Each row is a point. Each table stands for the endless flat space through its points: a line for two points, a plane for three, and so on. The two share one point or none. Which?
In the rows, 128 means zero.

First, 2 rows:
[[129 130 133]
 [123  76 127]]
Second, 2 rows:
[[138 123 108]
 [120  93 141]]
They share: [126 103 130]

First, 2 rows:
[[ 78 164 135  91]
 [ 67 168 129  93]]
Second, 2 rows:
[[ 87 178 129  89]
 [ 91 142 153  89]]
They share: [ 89 160 141  89]

First, 4 rows:
[[ 53 123  64 171 135  76 127 128]
 [ 99 139  70 161 149 102  71 136]
 [128 143 110 143 169 114 118 139]
 [ 64 129  66 167 141  78 120 121]]
Second (3 x 8):
[[ 83 130  93 170 126 101 113 128]
 [ 81 169  81 186 139  99 137 128]
 [ 79 153  87 182 129  99 129 124]]
They share: [ 97 132  87 158 150 105 105 148]

First:
[[161  76 124 107 126  92 115 132  95]
 [143 118  82 131 108 110  67 180 119]]
Second, 4 rows:
[[147 105  81  84 129  64  52 119  93]
 [156  88  81 150 105 137 109 159 104]
 [157 101 107 151 109 117 109 168 111]
 [192  64  75 127 119 106 100 150 130]]
They share: no point

First:
[[ 81  96 113  74 178 122 134 163 139  93  83]
 [ 70  87 121  81 152 136 157 167 140  77  68]
 [ 80  99 111  88 150 135 147 162 141  82  83]
 [123 135 112 121  89  86  83 100 175  95 138]]
Second:
[[142  83 124 113 142 135 103 114 128  87 188]
 [161 135 124 131 129 106  87 152 136 128 132]
 [136 134 126 120 159 113 111 190 158 143 133]
 [114 111 123 107 167 125 126 172 162 122 149]
 [ 83 130 110  91 151 107 121 166 168 107  91]
 [ 58 159  96  96 109  84 121 112 178  88  22]]
They share: [101 116 109  97 138 109 112 136 154  94 110]

First:
[[127 109 200 105 148 106 180 206 143 136  87  73]
 [ 86 109 143  50  45 240 172 186 105  83 107 103]
 [174 166 108 126  65 120 138 135 156 135  73 146]
 [119  98 171  93 141 148 199 193  96 135 121  67]
 [123 121 172 107 131 132 177 174 101 159 123  74]
 [122 164 108  84  27 192 114 131 126 135  93 150]]
Second:
[[149 117 168 126 132 141 135 176 146 119 114 107]
 [113 156 130  72  78 170 163 158 107 139  78 128]
 [113 134 146  70  60 146 155 168 133 151  74 110]
 [174 108 186 112 143 136 114 170 166 133 105 133]]
They share: [126 133 150  93  92 150 150 169 131 135  91 112]

First, 2 rows:
[[ 81 170 177 100 140 172 158 130 158 166 175  88 135 118]
 [101 158 171 100 132 158 156 136 140 150 157 106 143 136]]
Second, 6 rows:
[[ 89 121 161 119 154 138 160 134 149 117 133 135 148 162]
 [ 66 114 158 110 118 115 129 140 153 180 131 146 146 107]
 [138 142 124  88  88 174 148 141 131 190 141 103 135 115]
 [140 205 197  79 124 174 162 143  99 129 170  88 155 162]
 [122 144 175 139 160 138 173 138 141  85 162 106 160 174]
 [103 115 157 109 122 121 179 129 187 171 153 124  93  98]]
They share: [111 152 168 100 128 151 155 139 131 142 148 115 147 145]

First (4 x 20):
[[ 96 188 128 142 108 139 105 169  97  71 106  81  87 176 102 117 116 181
  144  70]
 [ 90 141 146 106  90 133  87 152 133 124 150  86 111 153 113 179 160 123
  155 136]
 [ 93 183 101 124  93 100 102 152 130 109 135  98  84 198 122 170 115 132
  107  88]
 [ 61  91 167  76  73 128  74 166 132 123 167 106 132 116  72 198 185 106
  185 180]]
Second:
[[123 147 130 119  96 124 107 185 114 108 148 108  78 196 105 126 135 117
  177  72]
 [ 58 201 135  89  79 122  85 140 107  71 144  71  87 127 111 182 119 169
  144 121]
 [103 130 128 124 113 119  97 155 109 117 138  78 100 186  87 139 161 118
  146  97]
 [ 63 210 136 104  64 133  91 165 133  75 131 107  94 134 132 190  99 180
  141 124]]
They share: [ 88 160 131 118  94 125  95 160 120 102 134  91  99 167 105 159 137 142
 143 108]

First:
[[125 171  94 151 132 128 159 120  62 115 106 148 136 130  89  99  92 171
  139 101 120  93 151 131]
 [175 115 135 130  96 104 188 117 138 151  94 171 147 174 102 164  63 194
  164  42 108  91 120 136]
 [176 105 106 142  87 137 202  87 115 110 105 146  91 129  86 160  45 158
  177  82 146 139 115 184]
 [165 122 155 119 151 118 145 174  80 117 168 160 120 132 132 140 171 158
   84 155 159 119  56 143]
 [161 141  96  94 101 140 158  92 135 144 123 157 131 127 134 115  67 142
  189  53 131  94 144 119]
 [ 96 208 106 125 176  99 115 121  17 113 152 156 183 143 112  55 132 167
  140 103 108  11 177  81]
 [176 131 106  91 122 139 125  77 120 107 192 163 126 134 153 110  94 127
  195  78 159  84 114 122]]
Second:
[[167 133 121 129 156  80 139  94  81 176 141 177 154 118 147  95 109 111
  176 130 171  94 120  97]
 [111 179  82 150 148 144 170 132 121 130 120 177 165 126 169  88  98 165
   98  78 139  47 112 128]
 [178 133 114  80  99 125 138 134  74 102 151 138  96 148  71 119 126 155
  166 110 136 120 144 154]
 [138 173 119 170 159 115 158 109  94 152 126 203 191  98 186  99 116 135
  136 115 136  65 109 114]]
They share: no point

First:
[[116 159 173 170 149 115 110 134 127 187 177 158 119 119 141  82 153 162
   79  77 142  81 182 181]
 [127 135 156 140 162  74  64 118 114 159 166 134 119 134 112 109 163 166
  145 148  89  83 138 122]
 [138 152 178 181 179  91  71 151 141 181 155 176 119 121 142 109 175 169
  146 125 130  94 113 121]
 [141 138 181 159 170 111  83 141 127 154 174 156 140 146 130 108 139 146
  128  90 102 102 149 150]
 [129 146 151 154 164  70  68 121 123 151 152 146 128 133 112 121 163 172
  158 155 100  88 125 109]]
Second:
[[105 105 160 184 192 121  99 142 162 153 130 179 173 160 134 122 134 176
  135 128  78 129 151 158]
 [152 171 170 103 133  81  40  62 106 140 195 180  96 105 128 139 149 217
  144 135 107  73 146 155]
 [ 99 141 157 150 148 112 100 135 130 127 135 145 137 142 100 106 147 153
  140 132 111  98 139 134]
 [146 163 165 129 142  86  47  88 117 142 193 176 121 117 130 129 158 206
  142 126 101  83 141 151]
 [114 147 174 119 146  92 103 108 100 137 143 153  98 113  87 141 108 152
  115 122 124  80 170 117]]
They share: no point

First, 4 rows:
[[131  56 163  81 193  81 184 164  99 151 151 129  56 104 168 116 137 122
   86 140 120 171 126 139]
 [102 115 109  85 152 101 142 189  94 174 176 101  85  94 184  96 165 156
   89 127 158 203 172 161]
 [127 120 107 104 147 121 157 136 124 134 142 124  78 131 172  61 161 122
  120 130 120 167 132 168]
 [146  71 129  99 178  81 184 143  94 136 168 135  47 108 184  86 139 124
  103 121 124 179 146 163]]
Second:
[[117 134 139  29 197 107 186 186 144 199 159 123  59 118 188  80 153 129
   92 176 168 126 130 131]
 [108 104 149 150 130 107 117 135 128 101  85 100 104 136 158 110 206 115
   65 110 103 201 105 140]
 [140 150 104  89 181 152 155 182 104 153 182 137 134 104 137 101 121 117
  118 115 119 170 135 151]
 [112 151 112  56 178 144 184 214 134 186 164 155 106 112 176  88 114 126
  129 161 152 149 151 127]
 [ 81 119 110 168 100 161 120 191 127  98  80 148 157 115 156 103 156 116
  135 121 105 225 141 125]
 [ 42 103 128 122 106 128 150 178 174 140  62 123  76 146 216 106 178 106
   99 165 110 183 129 105]]
They share: no point

First (6 x 24):
[[213 133  71 152 132 129 127 138  96 159 138 138 181 158 174 124 123 126
   94 139  78 105 102 135]
 [163 107 116 136 124 155 113 106 119 204 143 185 129 111 204 156 121 155
   77 175  80  96 121 154]
 [169 111  78 133 117 156 148 133 119 118 136 143 191 176 131 104  95 133
  134 146 105 124 140 144]
 [215 107  38 145 122 149 128  96 116 105 126 113 204 153 158  62 101 124
  136 144  94 102 135 110]
 [200  78 100 104 116 132 183 130  98 153 166 161 183 153 134 159 157 118
   97 153 117 112 150 132]
 [103  56 147  74  79 163 177 125 132 138 148 197 138 158  97 165 116 148
  132 166 137 150 197 176]]
Second, 2 rows:
[[162 102  99 121 123 161 147 121 123 165 147 163 153 136 164 129 124 143
   98 159  99 101 134 149]
 [178  82 101 119 103 141 139 105 111 147 141 167 167 144 150 141 118 135
  116 163 105 123 156 139]]
They share: [170  92 100 120 113 151 143 113 117 156 144 165 160 140 157 135 121 139
 107 161 102 112 145 144]

First:
[[153 183 169 161 160 121 211 124 116 124 180  74 159 132 128  56 150 109
  136 134  87 157 127 107]
 [138 140 168 161 144 133 146 179 109  89 116 119 126 123  92  91 139 136
  139 148 143 145 150  70]
 [119 102 154 145 138 154 118 188 131  67 108 134  96  99  61 112 137 151
  106 136 153 125 144  48]
 [165 119 172 176 135 133 181 139 129  84 155 119 112  82 113 115 115 142
   99 117 101  88 112  88]
 [110 174 147 106 145 143 146 144 154 119 165  94 127 147  73  60 180 107
  124 157 121 198 127  83]]
Second (2 x 24):
[[136 159 193 159 113 148 184 168 137 112 162 110 120 150 102  90 157 133
  154 168 105 150 137  97]
 [140 155 153 131 141 128 144 140 141 104 150 114 120 118  90  86 149 117
  114 144 125 158 117  85]]
They share: [139 156 163 138 134 133 154 147 140 106 153 113 120 126  93  87 151 121
 124 150 120 156 122  88]

First, 4 rows:
[[ 90 106 128 132 139  92 178 172  68 170  80  98 127 116  95 107  86 116
  147  72 145 111  92 107]
 [120 124 131 108 142 116 148 157  62 134 104 107 109 146 116 110 107 104
  159  84 163  84  65 113]
 [127 134 153 114 109 100 157 162 100 147 101  99 147 148 119  97 124 128
  141  98 147 100  91 107]
 [121 148 146 104 107 105 145 147  93 140 102  90 144 142 128  95 136 120
  146 112 159 101  92 108]]
Second (2 x 24):
[[130 135 164 115 146 108 196 133  89 185 107 100 136 121 131  73  91 118
  138  84 151 132  76 136]
 [ 82  93 104 139  86  90 142 199  95 155  65  94 148 133  89 127 139 136
  132 102 151  96 118  82]]
They share: no point

First (4 x 24):
[[136 120 183 194  81 142 131  98  98 100 113 138 165 149 152 154 149  88
  170 165 132 170 160 154]
 [126 110 164 199  78 145 125 103 101  95 131 124 170 142 142 136 153 107
  164 161 138 167 166 157]
 [171 154 179 148 105 122 164  94  94 126  88 127 160 181 118 156 124  92
  182 133 138 171 146 164]
 [145 123 181 190  87 146 137 101  93 110 112 135 155 152 139 150 141  90
  162 160 136 157 156 149]]
Second (4 x 24):
[[130 142 143 132 110  96 143  68 125 150 113 134 161 152 107 130 130 105
  175 147 160 222 133 148]
 [150 128 187 168  52 166 127 100  75 118 125 106 145 156 127  94 106 115
  159 107 150 128 145 200]
 [162 120 180 185  82 153 129 111  95 117 131 106 156 156 110 128 111  85
  152 139 146 141 150 175]
 [140 157 161 144  83 135 175  88  68 108  79 134 155 178 147 128 158 158
  193 113 135 157 161 164]]
They share: [154 134 166 169  96 135 149 101  95 117 111 120 160 164 118 140 133 105
 168 141 142 161 154 159]

First (6 x 24):
[[147 156 171 181 130  98  62 154 121 101 148 122 127 156 115 139  96 135
  149 111 180 113  61 164]
 [115  90 149 195 214 120 150 104  91 173 170 118 187 206 195  15 114 127
  173  91  80  99 173 118]
 [ 96 139 164 143 166 134  48 150 178 110 185 173 191 171 112 152  93 192
  143 195 140  74  50 106]
 [140 160 205 223 145 103  62 156 119 133 180 135 101 201  95 153  86 148
  187 124 152 125 103 147]
 [144 154 113 203 121  87 102 160 111  95 168 111 113 181 139 119 118 152
  167  90 164 125 125 123]
 [120 151  99 186 134 101  96 157 133  93 178 135 139 178 140 129 122 174
  161 122 148 111 121  91]]
Second:
[[134 129 132 153 134  84  61 162 154 118 166 157 166 174 133 113 103 180
  127 109 152 117  81 120]
 [142 121 138 183 158 120  87 148 116 126 188 133 148 188 159 103 133 142
  169 117 160 117  57 108]
 [152 115 143 166 134  79  42 171 146 145 190 177 151 199 138 114 119 178
  140  87 155 149  55 101]
 [112 145 129 158 152 116 102 137 133  86 149 115 173 151 142 108 100 153
  142 139 148  75 103 140]]
They share: [125 135 132 163 149 109  88 146 134 104 163 130 165 166 144 108 109 157
 145 126 152  96  86 127]

First (2 x 24):
[[134 138 150  92 129 124 125  92 137  98 108 104 103 138 127 147 146 123
  103 137 150  95 118 160]
 [152 146 134 102 113 106 109 106 129  76 128 100 105 144 147 163 132 105
   97 133 158  95 112 176]]
Second (4 x 24):
[[141 140 111  98 156 101  72 103 100 136 122 109 105 172 149 155 156 108
   88 140 135  63 132 136]
 [124 163 133  87 138 107  95  57 147 108 106  84 121 168 120 159  98  92
   85 141 137  92  83 140]
 [173 129 132 107 116 129 120 108 107  91 133 111 116 141 145 166 158 143
  106 152 147  81 129 166]
 [142 127 165 101 100 115 147 143 141  52 120 116  73 104 150 141 172 118
  115 113 183 114 141 208]]
They share: [143 142 142  97 121 115 117  99 133  87 118 102 104 141 137 155 139 114
 100 135 154  95 115 168]

First, 2 rows:
[[117 120 165 117 128  76 134 100  89 140  91 133 123  99 101 136 119 104
  129 108 107 118 157 124]
 [126 117 171 120 122  71 137 105  86 139  91 139 127 101 104 132 112 113
  131 111 112 114 155 118]]
Second, 7 rows:
[[ 66 167 107 134 122  94 160 122 132 135 150 123 166 130 110 137 203  94
  194  85 106 159  86 103]
 [ 79 154 128 123 137  91 156  97 132 146 138 129 144 110  99 146 167  95
  152 114 104 142 119 106]
 [110 119 137 129 173 102 179  83 121 127 152 133 165 126  80 169 200 110
  163  91 126 110 111 120]
 [106 145 131 124 150 104 155 118 129 132 121 123 168 121  95 158 191  81
  177  83 110 128 107 104]
 [162  98 143 136 220 117 182 146 105 152  83 174 142 116  51 218 146  48
  154  89 124 125 152 135]
 [ 35 152 134 113  87  81 109  94  68 146  46  77 114  64  88 119 121  81
  138  68  26 133 133  88]
 [135 147 148 123 155 104 102 157 117 104  62 148 108 135 109 156 145  33
  134 110 139 136 162 166]]
They share: no point

First:
[[ 97 145 138 174  93 130  80 164 160 132 101 181  85 171 144 128 112  79
   87 162 111 186 122 122]
 [ 83 136 150 205  77 121 126 190 113 154  77 164 121 220 150  68 126  98
   66 148  73 197 141 102]
 [136 123 126 173 117 115  65 166 139 138  74 136  99 104  61 142  89  93
   67 151  99 157  18 117]
 [107 123 169 181  94 135  99 160 143 160 122 151 103 187 151 118 106  84
   95 154 121 185 144 121]
 [ 89 147 171 171  77 120 118 157 171 131  74 144  86 170 138 124  97 103
  132 136  89 149 126 146]
 [ 63 124 175 180  66 146 125 170 118 132 104 168 127 224 143  86 140 101
   96 156  81 200 155 131]]
Second (6 x 24):
[[100 119 171 142 105 139 104 157 160  97  86 121  78 156  81 105  98 118
  132 130 106 130  82 127]
 [103 157 149 204  29 131  74 173 142 169 111 199 151 168 135 166 125  84
   75 164  57 225 130 160]
 [103  81 191 139 113 142 121 173 177  47  94  91 111 127  77  67  26 106
  110 166 120 107  91  95]
 [104 132 146 194  52 131  64 189 195 111 114 153 154 187  86 117  58 106
  122 145  45 191 183 118]
 [116 153 175 177  47 126  71 145 133 139  97 165  90 189 101 142 135 144
  143 106  91 174 105 148]
 [ 63  98 144 190 108 108  90 138 128 107  72 167 138 129 122 138  74  62
   65 219 106 195  84 135]]
They share: [ 94 129 159 164  87 133  95 157 148 123  89 151 102 155 103 130 110  99
 106 151  93 166  90 141]
